Each point is reached from the start by the listed moves, each made once or not at all, plus a little noise. Say if it took an odd or an even number of moves. Then give how often each move was made.

Moves:
(1): [ 5.2  1.1 -0.3]
(2): [-2.6  4.8 -0.9]
Start: [-1.9  1.5 -1.4]
Points:
[-2.4  1.3 -1.3] -> even (0, 0)
[ 0.8  7.1 -2.6] -> even (1, 1)

Moves:
(1): [ 6.3  0.4  0.0 -0.3 -0.3  0.1  1.4 -0.9 -1.7 -1.4 -2.0 -1.2 -0.5  1.6]
(2): [-1.3  8.4  0.4 -1.4 -1.2 -1.1 -0.1 -2.2  2.2 -0.1  0.0  0.6 -0.4  0.3]
(3): [ 0.1  1.0  7.7 -0.3  1.8 -0.9  0.1 -0.1 -0.7  2.9 -0.5  0.8 -0.5 -0.8]
(4): [-0.1  0.3 -0.4  6.1 -0.4  0.4  0.6  0.1 -0.7  0.0  0.3  0.7 -0.5  0.6]
(5): [ 0.5  1.1 -1.6 -0.8  5.5  0.9  0.3 -0.4  0.3  0.5  1.7 -0.6  0.2  1.0]
(6): [-0.2 -0.2  0.0 -0.2 -1.1  6.1  1.7 -0.2 -0.9  0.8 -1.6 -1.2  0.9  0.4]
(7): [-0.6 -0.3  0.5 -0.8  0.9 -0.8  7.3  1.1  1.4 -0.9 -1.5  0.8 -1.3 -0.4]
(8): [ 0.4  1.1 -0.7 -0.2 -0.4  0.1 -1.2  7.7 -0.6 -1.0  0.9  1.1 -1.3 -1.0]
(9): [ 2.3 -1.4  0.4  1.1  0.1  1.3 -0.5  0.9  4.7  0.3  0.6 -1.5  1.1  0.2]
(10): [ 0.5  0.1 -2.2  1.5 -1.9 -1.2  0.3  0.9 -0.5  7.1 -0.1  0.9  0.6  0.3]
(11): [ 0.6  0.1  0.4 -0.7 -1.3  0.4  0.3 -1.0  0.0  0.8  5.4 -1.0 -0.5  0.1]
Start: [ 2.8  1.4  0.7 -1.7  0.6  0.3 -1.1 -1.0  1.3  3.3 -2.0 -0.9  1.7  0.0]
Points:
[10.4 10.2 -0.9  3.4 -5.0  5.9  8.3  5.2  5.3  8.8  0.4 -1.8  0.0  2.1] -> odd (1, 1, 0, 1, 0, 1, 1, 1, 1, 1, 1)
[ 6.2  3.1  6.1 -1.9  7.8  1.8 -2.3  6.9  4.7  6.1  0.7 -1.5  1.5 -1.2] -> even (0, 0, 1, 0, 1, 0, 0, 1, 1, 0, 0)
[10.4  5.2  6.3  1.7  5.5  1.5  0.1  4.0 -1.5  5.1  3.7 -1.3 -1.5  1.5] -> even (1, 0, 1, 1, 1, 0, 0, 1, 0, 0, 1)
[ 5.3 -0.1  1.3 -0.8 -0.5  7.6  0.2 -0.1  4.8  4.4 -3.0 -3.8  3.6  0.5] -> even (0, 0, 0, 0, 0, 1, 0, 0, 1, 0, 0)
[ 4.9 -0.5  1.7 -2.0  0.1  1.3  6.2  0.1  7.3  3.1  2.4 -2.6  1.1 -0.1] -> odd (0, 0, 0, 0, 0, 0, 1, 0, 1, 0, 1)
[ 3.3  1.7 -1.4  4.6 -2.0 -0.4  7.4  0.1  1.8 10.3  1.9  0.4  0.1  0.6] -> even (0, 0, 0, 1, 0, 0, 1, 0, 0, 1, 1)
